Each row of a before or after table is a point. The points were changed in one or more steps. Then noise was added and the rows were shuffled. The steps act on columns, c1 being the first. Name the steps. A step turns or swaps two columns, mirrors them in a line or flattens them onto one, adds a multiple of one to another, or multiplies or shifts one. Angles are multiples of 10 degrees, from the lower column toward the higher: turns from -170 to 170, lines from 10 to 170 but not 90. Use the fewest steps. Two steps may share a column if one is a turn and the other turns, adds or multiplies; they go together, in the order done. Otherwise the lowest column goes first.

Before:
[[ -4  12   3]
 [  6  10   7]
 [ 24   1   7]
 [-21 -12  16]
 [ 38   0  -3]
 [ -6  -7   0]
 [  6  -8  10]
 [-20  -5   5]
 [  4  -4   2]
 [ 25   2   0]
 [-11 -27   3]
 [ 30  10   7]
 [  3  -7  -8]]
After, 13 rows:
[[-26  25  12]
 [ 15   4  13]
 [-51   2   6]
 [-14   7   3]
 [ 62  -3  -1]
 [-10 -12  -2]
 [  9   3   3]
 [-51   5  19]
 [ 60  -3   7]
 [ 75 -11   3]
 [  7  11  -5]
 [ 97   2  -2]
 [ 14 -12   4]]
Steps: multiply c1 by 2.5; mirror c2 and c3 in the line at 100 degrees

Before, 12 rows:
[[  2   7 -12  -3  31 -21  -3  26]
 [-10 -14  32  47  23  -1 -21 -12]
 [ 76 -56  32  -8  15  13  11  45]
 [-11  22 -37  28  -1  -2  16 -11]
 [ 24  22  18  46  37 -24  55  44]
 [  0  21 -13  14 -56  -3 -10 -16]
 [ 23 -35 -36   8  27  -2 -14  42]
 [-13  -9  17  -2  -7 -29  34   8]
 [  9  28  20 -14  -8 -25  -3 -28]
 [  3   9   0  33  -9  27 -19  17]
 [ -9 -21  35  11  31   9 -22  42]
 [-11   4  28  -4  32  27  57  39]]
After (12 x 8):
[[  8   9  21  15 -10  -5 -22 -28]
 [ -6 -34  33  95  22 -21  -1  -9]
 [ 23 -55 -37 -47  27 -16  -2  42]
 [-13 -28  19  24  -6  32 -26   8]
 [  1   2 -13  -6 -54 -11  -2 -14]
 [-12   3 -37 -30  -6  15  -2 -11]
 [ 25   2  17  71  37  55 -23  47]
 [-13 -17  28  38  33  56  28  36]
 [  1 -11   0  34  -9 -19  26  17]
 [ 78 -74  34  39  16  11  15  45]
 [  0 -12 -14 -20  33  -4 -20  26]
 [ -9 -41  36  64  33 -19  11  38]]
Steps: shift c2 by -20; add 1.5 times c3 to c4; swap c6 and c7

Before, 9 rows:
[[-51 -18  39 -17 -28 -43 -21  -1 -50 -48   6  39]
 [ 21  26 -27  27  38 -30  24  23 -27   5  -6 -31]
 [-13  95  36 -16  37  33  76  28 -38  -5 -46  14]
 [ 11  48 -40   8  -3 -50  60 -13  45  23  14 -34]
 [ 10  46 -18  11  10 -13   0 -23   3 -31  36   8]
 [ -7   6  15 -38 -54 -39  -2 -19 -93 -42  32  31]
 [ 37  -9  15 -46 -19 -51 -19 -11   4  -5  43  12]
 [-24  51  38  36  35  40  65   0 -53  37  -9  -1]
 [-57  64 -11  -4  93  43  80  13 -64  41 -25  10]]
After (9 x 12):
[[ 39  48  18 -48  20 -14 -23 -11  -6  -8  42   7]
 [-50  54  32 -17  37  -1 -24  -4 -54 -50   7  23]
 [  7  22 -50   8  -2   5   5 -14   7 -33  40  23]
 [ 17  22 -31  33 -45 -27  19  19 -34   8  -2 -17]
 [-58 -27 -63  -6 -81  47  76  14 -64  39 -27  40]
 [  1  40   2 -41  61  -7  -4 -17 -96 -49  29  14]
 [ 15  33 -56  -3  -9 -47  65 -24  43  21  23 -35]
 [-13  15 -72 -13 -28  85  75  25 -38  -1 -50  25]
 [-27 -12 -24  30 -34  85  65  -3 -54  28  -5  10]]
Steps: turn c2 and c3 by -60 degrees; turn c2 and c6 by 60 degrees; mirror c5 and c12 in the line at 80 degrees

Before:
[[-15 -33  14  -8  -5  11 -15   0  -7  20  52 -22  26  -9   3  15 -20  -9
   -8  -2   0  -4  15   5]
 [  0 -35  13   9  -1 -13   2  32  -7  23 -13  17   1  17 -28  18 -12  -9
   -7   5  28  19  21 -31]
 [ -5   1  -3   5   8   5  -9  -5   0  -4 -22 -23  12  -1  18   8 -17   7
   16  10  27  21  16  -5]
 [  3 -12  17   5  11   0  -4  -4 -18 -16  -8  79   0  21  15   0  23   0
  -13   7  30  20   9  18]
 [ -8 -40   7   6   1  25   3  -4 -13   6 -23  -6   6 -20 -13 -28   1 -10
    5  -1 -53  -2  -8  19]
 [  3  -6 -36   7  14 -26 -17   3  13   8 -21 -26   4 -11  17 -22   0   1
   -4 -11  18 -20  16 -19]
 [ 29  -9   6   7  26  16  -1  19   9  34   8 -26   9  12 -24   3   8 -10
    2 -36  -6 -11  14  -7]
 [-10  14  18   4  -4  25 -12   1  -7  26 -17 -11   3   6   8  -7 -21  -3
  -17  -2  17 -11  17 -12]]
After (8 x 24):
[[-27  15  19   5   1  24 -12   2   7  18 -17  -7 -17   6 -11   8 -24  -2
  -16  -1  16  -7  18 -10]
 [ 25  -5 -37   7  12 -25 -18   3  30   9 -22 -17 -20 -12 -27 -13   2   2
   -4  -9  18   5  16 -19]
 [-39 -33  14  -7   3  10 -15  -2  -1  33  52  -3  13 -10 -21  10 -19 -11
   -8  -2  -1  -8  16   5]
 [ 94  -8   7   5   9  18  -1  19  13  29   8  24 -11  13 -27  19   9 -10
    3 -35  -5  -2  14  -8]
 [ -2 -35  14  10  -2 -15   3  31 -10  16 -11  26   2  17  15  23 -13 -10
   -7   4  30  18  22 -31]
 [-17 -41   8   6   4  26   2  -2 -24   7 -22  12 -24 -21  -4 -19   0  -9
    6   0 -51 -32  -7  20]
 [ 24 -13  15   5   8   2  -5  -5 -17 -12  -7 -15   8  20  78  -8  25   0
  -12   8  28  10  10  18]
 [  0   2  -5   5   9   5  -7  -5  -7   8 -23 -19  14   0 -22  -3 -17   6
   16  11  30  24  15  -4]]
Steps: turn c1 and c5 by -30 degrees; multiply c1 by 2.5; add 0.5 times c21 to c9; turn c9 and c22 by 50 degrees; turn c10 and c13 by -50 degrees; turn c13 and c16 by -50 degrees; turn c12 and c15 by 90 degrees

Before (12 x 64):
[[ 15  13  -1  18  -2 -18  15  -7  16   7  30  -5   0 -12   4  -2  14   1
    8  -1 -32  26  -3   3  16  21  18   7 -12 -21  -3  10   5 -12 -12   3
   22  -8  14 -40   9 -10  14  -9 -13 -14 -13   8  19   7 -23  -7  29   3
  -11   3  -6 -21  12 -34 -12  25 -12  10]
 [ 11  28   3   7   6  -5 -15 -30   4 -15  13 -16  -2  14  11  13 -12   2
   32  11   5  10   6  -6  -7   5  24  15   0 -22 -21  15 -16  28  23   1
   25 -19  14  10  10 -19 -12  -9  27  -9 -30   3  -4   2 -21   7   4  -2
   11   2 -11   3  -7 -17 -14  -4 -13  14]
 [  1  -2 -17 -22 -11  23   4  -5 -34  35  -1  11  17 -16   5 -19   0 -35
   -1  -5 -12 -15  11 -11 -10  38 -15  18 -10 -12   3  11   5  -1 -15   6
    1  17 -24 -19  -1   2   4  20  -1 -13  21  -1  -9 -13   1 -14  -6  12
  -12  -3   0   5  19   7   5   3   4 -22]
 [ -9   6   1   8 -17  12   4  -1 -10  15  -1 -14  -1 -14  -7  -7  14  -2
   -1  -8 -14   4  20   9   0  26 -20  13  -2 -14  22   2   9 -20 -10   2
   14  -6  11 -10  12   7  13  10 -16 -21   4 -16  -3   3 -10 -21  11  14
   -9 -20  22  -7  36  -1   7  10  -5   1]
 [ 21  18   1  13  -9 -18   8 -26   7  -2  17  -8   9  -4 -12  -9 -12  21
    8 -22 -14  24  -1  15  24  25   7   3 -20 -23  17   1  -2   4 -10   1
   15   4  10 -22  24  -3 -14 -14  -6 -19  -9  -4  -8  14 -22  -7  22  -7
  -11  24   1 -18  15 -29  -4  38  -7  13]
 [ -3  -9 -12 -22  -3   7  20   8 -16  10  -2   3  16 -26   1 -23   0 -21
   -3  -6  -1 -21   6 -18 -12  32  -3  17  -3 -10  22   0  20 -11 -22  14
  -16  23  14 -15  25   8   5  15 -15 -16   5  -1 -12 -23 -17 -13  -1  15
   12 -29  17  14  10  -3   9   2  10 -14]
 [  1  -5 -17  -5  -7  32  -5   5 -26  10 -12  26  12 -24 -12 -22  -3   4
    0  -1   1 -13  19 -13 -15  17 -13  23   1  -1   0  -4  -7  -4 -13  25
   -6  11  13 -26 -12 -11   7  27  10 -11  10  -9 -20  -4   5   9   8  34
   11 -19   7   3  26   2  30  -8   6 -17]
 [  9  -3 -15  17   3 -34 -24 -18  14 -12  14 -21 -19  -3   2  11 -24   7
   14   8 -13  12   5   6 -19  14   7   1  13 -24 -20  -7 -12   8  15 -15
   16 -14  17   3  13 -20 -15  -5  16 -11 -17   2  16   0 -11  16  13  -4
   15  24  -4  -9 -11 -19  -3  21  -6  23]
 [  8  11  -1   6   9 -18  -8 -38  14 -15  34 -12 -13   5  -3  12 -17   5
    7  12 -14   3  -3  16  -1 -12  24  -4 -16 -11  -7  13  11   6  -9 -17
   19 -24   5   0   9 -14 -23 -11  19   5 -10  -4   5  -1 -30  10  21   1
    8  20 -19  -4  20 -35  -5  19 -19  18]
 [-15  -1  -2 -13 -13  18  -5  12 -14   0   2  31  23 -25 -12 -16 -21  -6
    3   8   9  -6  13 -22 -16  13  -2   7  10 -17 -14  -1   3   7 -20  15
   -7  12 -17  -7 -20  14  22  20   1  -1  38  -5 -22 -12   5  -3  -8  18
   12 -18  25  22  19  12  15  -7  18   0]
 [ 15  13   1  12   3 -17 -11 -20  -3 -16   9   1 -27  -1  11  -1 -10   3
   13  -6 -11 -15   8  13  -9   3  29 -13  -2 -14 -11  10 -12  13   8   1
   36 -12   4 -16  12 -15  -3  -6   2   2 -15 -15  -4   9 -17   6  10  -6
   24  21   0  -4  -8  -9  -6   5 -22  22]
 [-11   8 -22 -13  23   4 -16 -12 -18   2  -1  -8 -11  17  19  17   8 -16
   37  18  25  -3   2  -4  -4  25   9  -2  21   2  -8  14 -30  15  28 -12
    1 -10  23   0 -10  -4 -11  10  32  30   8 -16 -30 -16  12  33  -9  -6
   29 -10   7  12 -19   1   3  -1 -17  -5]]
After (12 x 64):
[[-10   4   3   8 -19  12   6   0 -10  15  -1 -14  -1 -14  -8  -7  12  -3
   -2  -8   0   6   6   9   0  27 -20  13  -3 -13  20   1   8 -18 -11 -19
   14   8  10  -8  11   7  12  11 -14 -21  10 -16  -3   2   5 -21  11  14
   10 -19  21  -6  34 -10   9 -10  -5   1]
 [  1  -5 -17  -3  -6  31  -5   3 -24  10 -12  26  13 -24 -14 -21  -3   4
    0   0  -1 -13  27 -14 -14  18 -13  22   1  -2   1  -3  -8  -3 -13 -15
   -6 -12  13 -26 -14 -10   6  28   9 -11  27  -8 -21  -4  -1   8   7  33
   -6 -19   7   2  25  -9  30   7   5 -16]
 [-11   9 -22 -13  24   4 -16 -13 -16   2  -1  -9 -12  18  20  17   8 -18
   36  19  -1  -4 -11  -5  -4  24   9  -2  20   2  -9  15 -32  15  28  -5
    0  10  21  -1  -8  -3 -12  11  34  28  21 -17 -30 -15  -3  33  -9  -6
  -17  -9   6  11 -18 -10   5   3 -18  -4]
 [ 11  -1 -16  16   3 -33 -24 -18  12 -13  15 -20 -19  -1   3  11 -24   5
   13   7   2  13 -15   7 -18  14   6   1  15 -24 -19  -7 -12   8  16  -6
   17  17  17   3  14 -21 -15  -6  17 -10 -43   2  14   1  10  17  14  -5
    4  22  -5  -9 -12 -29  -4 -19  -7  22]
 [  1  -3 -18 -22 -12  23   5  -5 -34  34  -1  11  18 -18   5 -20   0 -36
   -2  -7   1 -17   7 -10  -9  38 -15  16 -10 -12   4  10   6  -2 -15  -8
    1 -16 -23 -20   0   3   4  21  -2 -12  55  -1  -9 -14  -2 -13  -7  10
    4  -3   0   5  19  -3   7  -7   4 -20]
 [ 17  13   0  17  -1 -20  14  -6  16   7  31  -6   0 -14   5  -2  14   1
    8  -3  -1  27   2   2  15  22  19   8 -11 -20  -2  11   5 -11 -12   1
   23  14  14 -40   8 -11  13  -8 -11 -15 -32   7  18   9  15  -7  29   3
   17   4  -9 -20  12 -44 -12 -22 -11   9]
 [ 11  26   3   5   8  -5 -15 -29   3 -15  14 -17  -1  15  10  12 -14   1
   32  11   1   9   2  -6  -7   6  24  17   0 -20 -23  14 -16  27  24  -5
   24  17  12  10  10 -19 -10  -7  28  -7 -74   4  -3   0  18   6   3  -2
   11   2 -11   4  -8 -28 -15   7 -14  14]
 [ -4 -10 -11 -21  -4   8  19   8 -16  11  -2   3  16 -26   2 -22  -1 -21
   -4  -5   1 -20  16 -20 -12  32  -2  17  -4  -9  22   1  21 -11 -22  -4
  -16 -23  13 -16  24   6   6  13 -15 -16  14   0 -13 -22  16 -14   0  16
    9 -30  17  14  12 -13   8  -7   9 -12]
 [ 13  13   1  15   3 -18 -10 -20  -3 -16   9   0 -27  -1  11  -1 -12   4
   14  -6   0 -17   3  12  -8   3  29 -13   0 -14 -12  11 -14  12   9  -7
   35  12   4 -16  13 -15  -2  -5   3   2 -38 -14  -5  10  20   5  10  -5
    3  22  -1  -3  -7 -19  -4  -2 -21  20]
 [-13  -1  -1 -14 -13  17  -6  13 -15   0   3  31  23 -25 -13 -17 -21  -4
    3   8   1  -7  19 -25 -16  14  -3   6  10 -18 -13  -1   3   7 -20 -10
   -6 -13 -16  -7 -19  14  22  20   1  -1  95  -5 -23 -10  -2  -2 -10  18
   -6 -19  24  23  18   2  15   5  18   1]
 [  9  13  -2   6  10 -19  -8 -38  15 -14  33 -11 -13   5  -3  12 -19   7
    7  13   1   3 -18  16   0 -13  23  -4 -19 -10  -7  13  10   6  -9  -1
   20  27   5   1  10 -12 -21 -13  16   4 -25  -3   6  -1  23   9  23   0
   17  20 -18  -4  20 -44  -5 -15 -18  18]
 [ 19  16   2  14  -8 -18   9 -27   8  -2  17  -9   7  -5 -12  -9 -14  22
    9 -22  -1  24   0  14  24  24   6   2 -21 -23  16   2  -2   3 -10   0
   15   4   8 -24  25  -2 -14 -13  -5 -17 -23  -3  -9  13  14  -9  22  -7
   16  25   2 -18  13 -40  -4 -37  -8  13]]
Steps: multiply c21 by 0; turn c23 and c36 by -80 degrees; turn c38 and c62 by -170 degrees; multiply c47 by 2.5; multiply c55 by 0.4; turn c51 and c55 by -140 degrees; shift c60 by -10
